Every row gives one point. To make a cloud, some directions were put in groups of two or more. Within a group, all points are equally far from the middle, so they leave a hole (a ring in 2 directions, a hollow ball in 3). The other directions are filled evenly. Then the cloud was stretched, turned, moved and blurred a little. How many holes are there, and how many directions does each take, smallest first?

Cloud:
[[-0.22  0.16]
 [-0.15 -0.46]
 [ 0.36 -0.11]
 [ 0.06 -0.51]
 [ 0.17  0.17]
 [-0.25  0.14]
 [-0.09 -0.49]
 [ 0.00 -0.51]
 [-0.35 -0.13]
 [ 0.20 -0.47]
 [ 0.20  0.15]
 [ 0.36 -0.12]
 [-0.19  0.18]
 [-0.29  0.09]]
Holes: 1 (2)

Cloud, 20 rows:
[[-0.09 -0.55 -0.35]
 [-0.26  0.17  0.20]
 [-0.16 -0.41 -0.38]
 [ 0.35 -0.34  0.00]
 [ 0.18 -0.22 -0.02]
 [-0.30 -0.01  0.21]
 [-0.12 -0.27 -0.24]
 [ 0.22 -0.53 -0.24]
 [-0.06 -0.60  0.02]
 [-0.12 -0.32 -0.30]
 [ 0.00 -0.26  0.11]
 [ 0.02  0.15 -0.18]
 [ 0.24 -0.26 -0.21]
 [ 0.03 -0.12 -0.33]
 [-0.11 -0.19 -0.14]
 [ 0.23 -0.52 -0.25]
 [ 0.13 -0.75 -0.30]
 [-0.19  0.11  0.32]
 [ 0.18 -0.03  0.32]
 [ 0.04 -0.46  0.20]]
Holes: 0

Cloud:
[[ 0.22  0.37 -0.20  0.27]
 [-0.12  0.38 -0.11 -0.18]
 [-0.23  0.14  0.28  0.27]
 [-0.03  0.42 -0.05  0.35]
 [-0.02  0.09 -0.38 -0.25]
 [-0.50 -0.01 -0.05 -0.15]
 [ 0.13 -0.05 -0.44  0.34]
 [ 0.39  0.06 -0.01 -0.48]
 [-0.18 -0.07 -0.44  0.33]
 [ 0.46  0.11  0.04 -0.23]
 [ 0.25 -0.26 -0.39  0.17]
 [-0.21  0.44  0.27 -0.06]
 [-0.28 -0.07  0.22  0.27]
 [-0.12  0.51  0.14  0.14]
 [-0.54 -0.21 -0.03  0.07]
 [ 0.09 -0.28 -0.01 -0.60]
 [-0.45  0.03 -0.15 -0.11]
 [-0.16 -0.03 -0.41  0.38]
 [ 0.33  0.30 -0.21 -0.25]
 [-0.30 -0.41  0.08 -0.35]
 [-0.21  0.38  0.35 -0.12]
 [-0.05 -0.19 -0.54  0.13]
 [ 0.21  0.41 -0.18  0.23]
 [-0.29  0.03 -0.33 -0.10]
 [ 0.25  0.44 -0.16  0.09]
 [-0.50 -0.02 -0.03 -0.16]
 [ 0.46  0.12  0.03 -0.31]
 [ 0.23  0.06  0.29 -0.43]
 [-0.21  0.32  0.09  0.40]
 [ 0.35 -0.16 -0.19  0.13]
 [-0.04 -0.37  0.02 -0.54]]
Holes: 2 (2, 2)

Cloud, 75 rows:
[[ 0.32 -0.39 -0.13 -0.35  0.26  0.06 -0.40  0.23]
 [ 0.30  0.10  0.01  0.20  0.15 -0.14 -0.21  0.32]
 [ 0.20 -0.05 -0.02  0.16 -0.05 -0.74  0.01  0.23]
 [ 0.03 -0.03  0.04 -0.09 -0.18 -0.29  0.11 -0.03]
 [ 0.31  0.37 -0.03  0.31  0.15  0.06 -0.33  0.12]
 [ 0.11  0.19 -0.38  0.34 -0.25 -0.01 -0.26 -0.11]
 [-0.12 -0.08 -0.12 -0.13  0.37 -0.28  0.42 -0.13]
 [ 0.32 -0.36 -0.33 -0.17 -0.05  0.08  0.11 -0.31]
 [ 0.08 -0.08 -0.31 -0.10 -0.06  0.13  0.20  0.52]
 [ 0.45  0.31  0.15  0.22  0.24 -0.21 -0.31 -0.17]
 [ 0.69  0.43 -0.55 -0.23  0.14  0.05 -0.18 -0.25]
 [ 0.51  0.03 -0.10  0.37  0.01 -0.07  0.51 -0.38]
 [ 0.27  0.27  0.07 -0.17  0.69 -0.27 -0.48  0.33]
 [-0.29 -0.07 -0.06 -0.66  0.18 -0.15  0.02  0.54]
 [ 0.02 -0.08  0.13 -0.12 -0.45 -0.08  0.54  0.14]
 [ 0.44  0.29 -0.33  0.02  0.34 -0.32 -0.18 -0.17]
 [-0.02 -0.09 -0.21 -0.14  0.12 -0.23  0.23  0.17]
 [ 0.34  0.05 -0.57 -0.39 -0.11  0.10  0.21  0.06]
 [-0.02 -0.05  0.08  0.27  0.37 -0.32 -0.25  0.43]
 [ 0.14 -0.16  0.32  0.10  0.28 -0.60 -0.10 -0.07]
 [-0.19 -0.05 -0.07  0.05  0.09 -0.41  0.72  0.39]
 [ 0.25  0.13  0.00  0.25  0.33  0.04  0.21  0.52]
 [ 0.17 -0.32  0.01 -0.30  0.32  0.34 -0.18  0.20]
 [-0.22 -0.02  0.50  0.39  0.33 -0.32  0.15  0.05]
 [ 0.03 -0.07  0.10  0.23 -0.29 -0.43 -0.19  0.31]
 [ 0.32  0.05  0.43  0.37  0.21 -0.21  0.08  0.12]
 [ 0.14  0.28 -0.39  0.19  0.48 -0.07 -0.11 -0.30]
 [-0.17 -0.10 -0.29  0.28  0.45  0.29  0.06  0.20]
 [-0.04 -0.16 -0.21  0.07  0.23  0.08  0.26  0.48]
 [ 0.23  0.04  0.14  0.49 -0.01 -0.23  0.28 -0.05]
 [ 0.23 -0.46  0.14 -0.27  0.44  0.06 -0.08  0.08]
 [-0.13 -0.16  0.15 -0.26  0.19 -0.28 -0.35  0.31]
 [-0.24 -0.09  0.00 -0.30  0.05  0.05  0.39  0.29]
 [ 0.52 -0.05 -0.43 -0.17  0.40  0.25  0.35 -0.01]
 [ 0.30 -0.01 -0.38  0.14 -0.53  0.10  0.40 -0.20]
 [-0.12 -0.17 -0.29  0.18  0.47 -0.20  0.10 -0.17]
 [ 0.22 -0.12  0.24  0.06 -0.49  0.14  0.56  0.54]
 [ 0.11 -0.01  0.29  0.30 -0.50 -0.14 -0.02  0.46]
 [ 0.05 -0.32 -0.11 -0.18 -0.19 -0.45  0.07  0.15]
 [ 0.62 -0.10  0.24 -0.10 -0.38 -0.11  0.22  0.23]
 [ 0.52 -0.10 -0.40 -0.41  0.12 -0.05 -0.05  0.08]
 [-0.09  0.18 -0.61  0.25  0.06 -0.39 -0.14  0.11]
 [-0.31 -0.57  0.08  0.15  0.17 -0.18 -0.32 -0.21]
 [ 0.17 -0.14  0.24 -0.20  0.00  0.26  0.31  0.22]
 [ 0.00 -0.38 -0.26 -0.09  0.07 -0.21 -0.06  0.60]
 [-0.02 -0.16 -0.69  0.23  0.06 -0.52  0.11 -0.14]
 [-0.01 -0.17 -0.24 -0.11 -0.10 -0.17  0.36 -0.33]
 [ 0.42 -0.30 -0.36  0.46 -0.45 -0.26 -0.05  0.08]
 [-0.22  0.12  0.15  0.25  0.20 -0.18  0.37  0.51]
 [ 0.40  0.21 -0.21  0.03 -0.43 -0.01 -0.05 -0.08]
 [ 0.29  0.18 -0.29  0.11 -0.02  0.08 -0.35  0.18]
 [-0.33  0.04 -0.10  0.38 -0.30 -0.17 -0.10 -0.15]
 [ 0.46 -0.18 -0.36  0.36  0.31 -0.39  0.33 -0.33]
 [ 0.24 -0.10  0.25  0.27 -0.04  0.21  0.36  0.18]
 [ 0.18 -0.07  0.27  0.31  0.59  0.34  0.24  0.15]
 [-0.11  0.33 -0.11 -0.04  0.12  0.40  0.06 -0.03]
 [ 0.81  0.21 -0.02  0.13 -0.20 -0.51 -0.27 -0.15]
 [ 0.11 -0.11 -0.43  0.23  0.18  0.12 -0.36 -0.18]
 [ 0.16 -0.30  0.13 -0.08  0.31 -0.29  0.55  0.29]
 [ 0.03 -0.05  0.29  0.31 -0.44  0.20 -0.13  0.16]
 [-0.08  0.23 -0.26  0.08  0.17  0.42  0.33 -0.14]
 [-0.01 -0.24  0.01  0.00  0.17  0.06 -0.38 -0.33]
 [ 0.15 -0.10 -0.28  0.03  0.57  0.43  0.32 -0.03]
 [-0.06 -0.45 -0.04  0.19  0.27 -0.30 -0.03 -0.34]
 [ 0.31  0.24  0.28  0.44  0.01  0.06  0.22  0.20]
 [-0.37 -0.18  0.04  0.16 -0.04 -0.02  0.14  0.39]
 [ 0.14 -0.32  0.03  0.09  0.54 -0.74  0.25  0.27]
 [ 0.16  0.14 -0.27 -0.35  0.23  0.18 -0.53 -0.34]
 [ 0.51 -0.23 -0.18  0.34  0.07 -0.12 -0.05 -0.47]
 [-0.24  0.14 -0.23 -0.28 -0.01  0.26  0.04  0.12]
 [ 0.15  0.16 -0.72 -0.03 -0.16  0.24  0.52  0.21]
 [ 0.49 -0.28 -0.44  0.28 -0.40 -0.17 -0.19 -0.23]
 [-0.29  0.05  0.25  0.06  0.16  0.22  0.38  0.54]
 [ 0.31 -0.39 -0.09 -0.08 -0.27  0.19  0.56  0.16]
 [ 0.00 -0.17 -0.48  0.10 -0.34 -0.24  0.18  0.13]]
Holes: 0

Cloud, 91 rows:
[[ 0.12 -0.40 -0.08 -0.13  0.06 -0.29  0.05 -0.08 -0.35]
 [ 0.35  0.20  0.60 -0.56  0.12 -0.11  0.04  0.01 -0.31]
 [ 0.30  0.21  0.37 -0.16 -0.22 -0.27  0.38  0.60  0.00]
 [-0.11 -0.30 -0.20  0.27  0.08 -0.26  0.19  0.24  0.76]
 [-0.13 -0.05 -0.10  0.50 -0.43  0.13  0.41  0.06 -0.01]
 [ 0.30 -0.10  0.40  0.15 -0.27 -0.13  0.45  0.70  0.04]
 [-0.04  0.38  0.00 -0.26  0.43  0.18  0.00  0.22 -0.01]
 [-0.14 -0.01 -0.42  0.04 -0.38 -0.24 -0.03  0.20 -0.19]
 [-0.11 -0.13  0.02 -0.33  0.45  0.11 -0.05  0.32  0.14]
 [ 0.66 -0.10  0.05 -0.28  0.07  0.29  0.14  0.41 -0.04]
 [ 0.37 -0.12 -0.16 -0.09  0.12  0.41  0.19  0.07 -0.15]
 [ 0.19 -0.35  0.17  0.06 -0.08 -0.65  0.32  0.46  0.18]
 [ 0.39 -0.09  0.16 -0.14 -0.44 -0.08 -0.06  0.06  0.42]
 [ 0.42  0.16 -0.34 -0.55  0.09 -0.31 -0.20 -0.06  0.06]
 [ 0.61 -0.50  0.15 -0.06  0.37 -0.25  0.10  0.28  0.19]
 [ 0.45 -0.42 -0.26 -0.21 -0.07 -0.42  0.09  0.15  0.43]
 [-0.39 -0.08 -0.09  0.10  0.23  0.36  0.00  0.06  0.11]
 [ 0.22 -0.26  0.15  0.16  0.40  0.03 -0.25 -0.02  0.16]
 [ 0.50 -0.40 -0.27  0.04 -0.17 -0.09  0.25  0.09 -0.21]
 [ 0.25 -0.09 -0.46  0.00 -0.33  0.08  0.11  0.24  0.50]
 [ 0.13 -0.26 -0.14  0.20  0.22 -0.26 -0.31  0.07  0.29]
 [ 0.19 -0.15 -0.18 -0.28  0.08 -0.45  0.38  0.18  0.38]
 [ 0.49 -0.12 -0.31 -0.20 -0.14  0.12  0.25  0.35 -0.14]
 [ 0.17  0.20  0.36 -0.16  0.43  0.01  0.09  0.44 -0.16]
 [ 0.24 -0.47 -0.06 -0.23 -0.28 -0.29 -0.20  0.47  0.04]
 [ 0.10 -0.50  0.03  0.02 -0.22 -0.08 -0.24  0.53  0.19]
 [ 0.20 -0.05 -0.09 -0.21  0.02  0.31  0.03 -0.43 -0.02]
 [ 0.08  0.35  0.54 -0.08 -0.05  0.50  0.21 -0.08  0.15]
 [-0.23 -0.10 -0.22  0.63  0.25  0.10  0.14 -0.02  0.09]
 [-0.08 -0.20  0.10 -0.31  0.02  0.04  0.01  0.55 -0.40]
 [-0.34  0.49  0.52  0.05 -0.29  0.22  0.03  0.16 -0.11]
 [-0.17 -0.32 -0.46  0.09 -0.01  0.23 -0.04  0.53  0.43]
 [ 0.34 -0.21 -0.34 -0.36  0.15 -0.18  0.18 -0.06  0.01]
 [ 0.27  0.12  0.28 -0.10  0.40  0.10 -0.18  0.35  0.08]
 [ 0.21  0.21  0.13 -0.05 -0.25  0.27  0.41 -0.32 -0.01]
 [ 0.27  0.45  0.10 -0.28  0.29 -0.07 -0.12  0.36  0.17]
 [ 0.11 -0.31  0.22 -0.34 -0.40 -0.30  0.16  0.27 -0.27]
 [-0.36  0.20  0.61  0.01  0.07 -0.09  0.02 -0.09  0.23]
 [ 0.50 -0.46  0.20  0.05 -0.10  0.30  0.02  0.29 -0.31]
 [ 0.44 -0.41  0.05  0.28  0.45 -0.23  0.25 -0.18  0.02]
 [ 0.02  0.35 -0.27 -0.44  0.16  0.23 -0.24  0.25 -0.07]
 [ 0.01 -0.12 -0.21 -0.47  0.36 -0.17 -0.24 -0.21  0.00]
 [ 0.45 -0.15  0.40 -0.01  0.22  0.00  0.44  0.61 -0.04]
 [-0.03  0.67  0.35 -0.37 -0.63  0.28  0.02 -0.13 -0.06]
 [-0.02 -0.31 -0.42 -0.27 -0.02 -0.35 -0.24  0.33  0.10]
 [ 0.11 -0.29  0.56  0.26  0.01 -0.23  0.38 -0.24  0.24]
 [-0.17 -0.18  0.32 -0.02 -0.26  0.07 -0.24 -0.26  0.09]
 [-0.12 -0.38 -0.03  0.47 -0.30 -0.29  0.57  0.32  0.25]
 [ 0.31  0.36 -0.04 -0.16 -0.11 -0.25  0.46 -0.24  0.34]
 [ 0.20 -0.37  0.02 -0.32 -0.24 -0.09  0.27 -0.25  0.00]
 [-0.12  0.18  0.24 -0.17  0.41  0.27  0.24  0.13  0.25]
 [ 0.01 -0.31  0.11 -0.45  0.18  0.21 -0.28  0.12  0.40]
 [-0.41 -0.07  0.37  0.14  0.35 -0.08 -0.02  0.10 -0.15]
 [ 0.13 -0.03 -0.31  0.37 -0.15 -0.05  0.02  0.29  0.05]
 [ 0.34 -0.17 -0.39 -0.51 -0.13 -0.36  0.10  0.05 -0.11]
 [ 0.60 -0.20  0.16  0.04  0.08 -0.37  0.23  0.03  0.67]
 [-0.03  0.04 -0.46  0.12 -0.13 -0.20 -0.17  0.16  0.11]
 [-0.14  0.17 -0.26  0.07 -0.33 -0.41  0.15  0.06 -0.35]
 [ 0.26  0.06  0.40 -0.36  0.03  0.43 -0.24 -0.18 -0.25]
 [ 0.02  0.30  0.14 -0.05 -0.30  0.00 -0.34  0.02 -0.44]
 [ 0.28  0.09  0.24 -0.09  0.16  0.07 -0.05 -0.32 -0.28]
 [ 0.30  0.35  0.32  0.15 -0.10  0.07  0.50  0.17  0.61]
 [ 0.16  0.31  0.67 -0.25  0.17  0.29  0.16 -0.05 -0.01]
 [ 0.13 -0.40 -0.39 -0.14 -0.13 -0.23  0.14  0.23 -0.27]
 [-0.01  0.34  0.15 -0.85  0.14  0.18 -0.31  0.42  0.11]
 [ 0.41  0.09 -0.17 -0.27 -0.14 -0.03  0.44  0.17 -0.14]
 [ 0.35 -0.20  0.01  0.14 -0.29 -0.64  0.13  0.08 -0.04]
 [ 0.52 -0.46  0.13 -0.25  0.23  0.00  0.00  0.08  0.54]
 [ 0.13  0.52  0.46 -0.12 -0.50 -0.03  0.39  0.13 -0.14]
 [-0.17 -0.20 -0.36  0.02 -0.05 -0.27 -0.08  0.13 -0.35]
 [-0.43  0.03  0.26  0.19  0.20  0.01  0.19 -0.04  0.44]
 [-0.24 -0.05 -0.08 -0.05  0.18 -0.10  0.14  0.08 -0.36]
 [ 0.50  0.41  0.18 -0.81  0.07  0.14 -0.18 -0.01 -0.09]
 [ 0.15  0.27 -0.30  0.09 -0.13 -0.54  0.08  0.17  0.00]
 [ 0.29  0.11 -0.49 -0.58 -0.22 -0.21  0.02  0.21 -0.07]
 [-0.02  0.27  0.60 -0.64 -0.24  0.17 -0.17 -0.11  0.18]
 [ 0.31  0.27  0.71 -0.09  0.13 -0.03  0.26 -0.24  0.21]
 [ 0.33  0.29  0.03 -0.32 -0.29  0.05 -0.08 -0.22  0.42]
 [ 0.52 -0.44 -0.05  0.37 -0.37 -0.35  0.43  0.10  0.19]
 [-0.14 -0.46  0.40  0.23 -0.08  0.34 -0.09  0.32 -0.14]
 [ 0.07 -0.24  0.47 -0.40  0.09  0.12  0.06 -0.05 -0.12]
 [ 0.05  0.35  0.29 -0.26 -0.06  0.43 -0.34  0.13  0.25]
 [ 0.26 -0.63 -0.08  0.48  0.18 -0.18  0.12  0.06 -0.13]
 [-0.38 -0.07 -0.08  0.14 -0.20  0.03  0.17  0.05 -0.35]
 [ 0.58 -0.16 -0.18 -0.17 -0.08 -0.25 -0.08  0.26  0.00]
 [ 0.10 -0.06 -0.10 -0.33 -0.32 -0.02  0.44  0.32 -0.22]
 [ 0.27 -0.32  0.15 -0.16  0.07  0.12 -0.19  0.72  0.23]
 [ 0.19  0.17 -0.08 -0.02 -0.11  0.06 -0.30  0.05  0.31]
 [ 0.07  0.23 -0.07 -0.31  0.26 -0.20  0.40 -0.13  0.28]
 [ 0.14 -0.04 -0.27  0.21 -0.57  0.18  0.26  0.44  0.11]
 [ 0.45  0.22  0.50 -0.14 -0.26 -0.53  0.30 -0.19 -0.09]]
Holes: 2 (3, 4)

Cloud, 89 rows:
[[ 0.13 -0.27 -0.04  0.42 -0.27  0.12  0.65 -0.54  0.24]
 [-0.37  0.49  0.32  0.20 -0.33 -0.07  0.36  0.00  0.16]
 [-0.57 -0.04  0.64 -0.11 -0.42 -0.23  0.28  0.30 -0.06]
 [-0.09 -0.08 -0.26  0.15 -0.27 -0.33  0.17  0.38  0.03]
 [-0.36  0.19  0.54 -0.17  0.10 -0.13  0.23 -0.01 -0.35]
 [ 0.29  0.23 -0.14  0.22 -0.14 -0.30 -0.05 -0.14  0.27]
 [-0.20  0.04  0.32 -0.03 -0.04  0.07 -0.18  0.55 -0.38]
 [-0.11 -0.38  0.26  0.16 -0.35  0.13 -0.24  0.01  0.01]
 [ 0.10  0.03  0.12 -0.36  0.18  0.36  0.17  0.40  0.09]
 [ 0.15 -0.27  0.18  0.28 -0.30 -0.26 -0.05 -0.29  0.43]
 [ 0.21  0.55 -0.09  0.19 -0.20 -0.51 -0.09  0.09 -0.05]
 [-0.06 -0.08 -0.35 -0.23  0.35 -0.76 -0.34 -0.03 -0.04]
 [ 0.18 -0.27 -0.14  0.22  0.05  0.09  0.34 -0.04  0.30]
 [-0.28 -0.12  0.22 -0.04  0.09  0.28 -0.24  0.20 -0.13]
 [-0.34 -0.20  0.61  0.26 -0.24  0.20  0.11 -0.20  0.34]
 [-0.20  0.12 -0.04  0.07 -0.22 -0.11  0.00 -0.39  0.48]
 [ 0.32  0.04 -0.37  0.14  0.22 -0.07  0.17 -0.01 -0.47]
 [-0.04  0.39  0.09 -0.05 -0.08  0.09 -0.31  0.04  0.18]
 [ 0.23 -0.32 -0.06  0.04  0.04 -0.22  0.35 -0.33 -0.24]
 [ 0.05 -0.25 -0.02  0.13  0.32  0.29  0.22  0.03 -0.29]
 [ 0.11  0.01  0.02  0.34 -0.42  0.49 -0.14 -0.12  0.23]
 [-0.19  0.19  0.75 -0.53  0.00 -0.21  0.07 -0.13 -0.16]
 [ 0.00  0.12  0.44  0.29 -0.18  0.68 -0.04 -0.07  0.14]
 [ 0.17  0.62  0.40 -0.10 -0.03  0.46 -0.09  0.27  0.22]
 [-0.29  0.23  0.10  0.11  0.51 -0.34  0.13 -0.14 -0.09]
 [ 0.04  0.54  0.35  0.13 -0.16  0.05 -0.21 -0.28 -0.26]
 [-0.41  0.71  0.29  0.29 -0.02 -0.04 -0.12 -0.37 -0.19]
 [ 0.42  0.20  0.33  0.06  0.10 -0.20 -0.12 -0.36 -0.38]
 [ 0.07 -0.20 -0.63 -0.04 -0.18 -0.30 -0.10 -0.14 -0.23]
 [ 0.18 -0.31 -0.07 -0.30  0.48  0.12 -0.21 -0.25 -0.51]
 [ 0.36 -0.09 -0.22  0.09 -0.08  0.01 -0.26  0.24  0.23]
 [-0.44  0.38  0.00 -0.39  0.00 -0.30 -0.25 -0.44 -0.04]
 [-0.43  0.15  0.16  0.09  0.36  0.35  0.17 -0.18 -0.56]
 [ 0.02 -0.33  0.20 -0.45  0.26 -0.43  0.04  0.12 -0.30]
 [ 0.14 -0.26 -0.12  0.48 -0.02 -0.07 -0.25 -0.12 -0.44]
 [ 0.07  0.32  0.35  0.06  0.39  0.44  0.29 -0.62  0.07]
 [-0.21  0.27 -0.09 -0.23  0.04 -0.38 -0.11 -0.25  0.41]
 [-0.46  0.25 -0.10 -0.40  0.05  0.49  0.00 -0.04  0.13]
 [-0.23 -0.19  0.51 -0.23 -0.11 -0.09 -0.62 -0.01  0.45]
 [-0.39 -0.10  0.45  0.29  0.13 -0.24 -0.13  0.36  0.09]
 [-0.23  0.02 -0.19  0.03  0.19 -0.54  0.00 -0.28 -0.10]
 [ 0.09  0.19  0.24 -0.30  0.10 -0.01  0.04 -0.44 -0.12]
 [-0.15  0.08  0.12 -0.30 -0.05  0.35  0.07  0.45 -0.46]
 [-0.27 -0.19  0.24  0.00 -0.12 -0.17  0.12  0.51  0.65]
 [ 0.28 -0.49  0.02 -0.28 -0.24  0.60  0.04  0.07  0.17]
 [-0.06  0.43  0.54  0.37  0.13 -0.17  0.00 -0.20  0.28]
 [ 0.36  0.51  0.11  0.01  0.07 -0.36 -0.48  0.18 -0.10]
 [ 0.32  0.12 -0.48  0.37 -0.28 -0.19 -0.08  0.03 -0.05]
 [ 0.15 -0.68 -0.02 -0.41  0.04 -0.33  0.19  0.18  0.17]
 [ 0.03  0.20 -0.30 -0.32  0.17 -0.32  0.50 -0.31  0.04]
 [-0.24  0.49 -0.17 -0.17  0.20  0.03  0.47  0.02 -0.11]
 [ 0.21 -0.18 -0.40  0.06 -0.07  0.30 -0.46  0.24  0.25]
 [-0.45 -0.28 -0.08  0.23 -0.38 -0.22  0.03 -0.14 -0.17]
 [-0.34  0.42  0.02  0.28 -0.07 -0.01  0.50 -0.44  0.01]
 [-0.28  0.05  0.31  0.01  0.00 -0.25 -0.39 -0.09  0.03]
 [ 0.02  0.19 -0.28 -0.15 -0.02  0.29 -0.05  0.01  0.01]
 [ 0.03  0.17 -0.20 -0.04  0.17  0.05  0.28 -0.15  0.27]
 [-0.27 -0.11 -0.03  0.12  0.41 -0.58 -0.07  0.10 -0.18]
 [-0.01  0.00  0.10  0.06 -0.35  0.48  0.45 -0.53  0.29]
 [-0.24  0.21  0.31 -0.36  0.08  0.26  0.35 -0.45  0.03]
 [ 0.07  0.34 -0.05  0.14  0.30 -0.35  0.37 -0.37 -0.14]
 [-0.09 -0.01 -0.25  0.27 -0.04 -0.37  0.48 -0.33  0.00]
 [ 0.04 -0.15  0.04 -0.18  0.02  0.09  0.34 -0.26 -0.51]
 [ 0.03  0.48  0.54  0.17  0.23  0.01  0.08  0.08 -0.04]
 [ 0.18 -0.45 -0.11  0.02  0.15  0.41 -0.11 -0.16 -0.31]
 [ 0.25  0.22  0.14 -0.26 -0.18  0.24 -0.41  0.36  0.38]
 [-0.25  0.15  0.32  0.21  0.32  0.68  0.33 -0.17 -0.38]
 [ 0.38 -0.22  0.10 -0.29  0.12  0.09 -0.02 -0.52 -0.35]
 [ 0.51  0.05  0.33  0.04 -0.03 -0.42  0.08 -0.24 -0.15]
 [-0.20 -0.16 -0.17 -0.27  0.29  0.20 -0.51 -0.40  0.15]
 [ 0.52  0.09 -0.05  0.05  0.24 -0.49 -0.03 -0.13 -0.24]
 [ 0.34 -0.25 -0.15  0.11 -0.41 -0.46  0.08  0.09  0.43]
 [ 0.10  0.28  0.18 -0.35  0.03  0.00  0.42 -0.25 -0.40]
 [-0.12  0.20 -0.06  0.27  0.00 -0.03 -0.35  0.26 -0.40]
 [-0.16  0.13  0.14 -0.20  0.27  0.24  0.11 -0.29 -0.28]
 [ 0.02  0.60  0.23  0.19  0.20 -0.04  0.17  0.10  0.26]
 [-0.24  0.31  0.21  0.15  0.14  0.11  0.79 -0.24 -0.29]
 [ 0.09 -0.42 -0.16 -0.17  0.12 -0.43 -0.29  0.00  0.53]
 [ 0.14  0.33 -0.18  0.16  0.31  0.39  0.38 -0.04 -0.18]
 [ 0.16 -0.02 -0.24 -0.37  0.07 -0.19  0.60 -0.48  0.02]
 [ 0.43  0.14  0.12 -0.33  0.24  0.47  0.33  0.20  0.20]
 [ 0.03 -0.17 -0.14 -0.46  0.10 -0.08  0.23  0.34  0.07]
 [ 0.00  0.30  0.19  0.24 -0.26 -0.12 -0.52 -0.47  0.17]
 [-0.44  0.41  0.01 -0.24 -0.37 -0.18  0.02 -0.33  0.33]
 [-0.12 -0.20  0.33 -0.10  0.11  0.25 -0.28  0.58 -0.16]
 [-0.16 -0.35 -0.19  0.49  0.39 -0.19  0.31 -0.21 -0.18]
 [ 0.22  0.11  0.18  0.16  0.20 -0.67  0.25 -0.37 -0.29]
 [ 0.23 -0.03 -0.38 -0.26  0.00 -0.01  0.02 -0.10  0.39]
 [ 0.31  0.14  0.04 -0.21  0.15  0.10 -0.71  0.19  0.14]]
Holes: 0
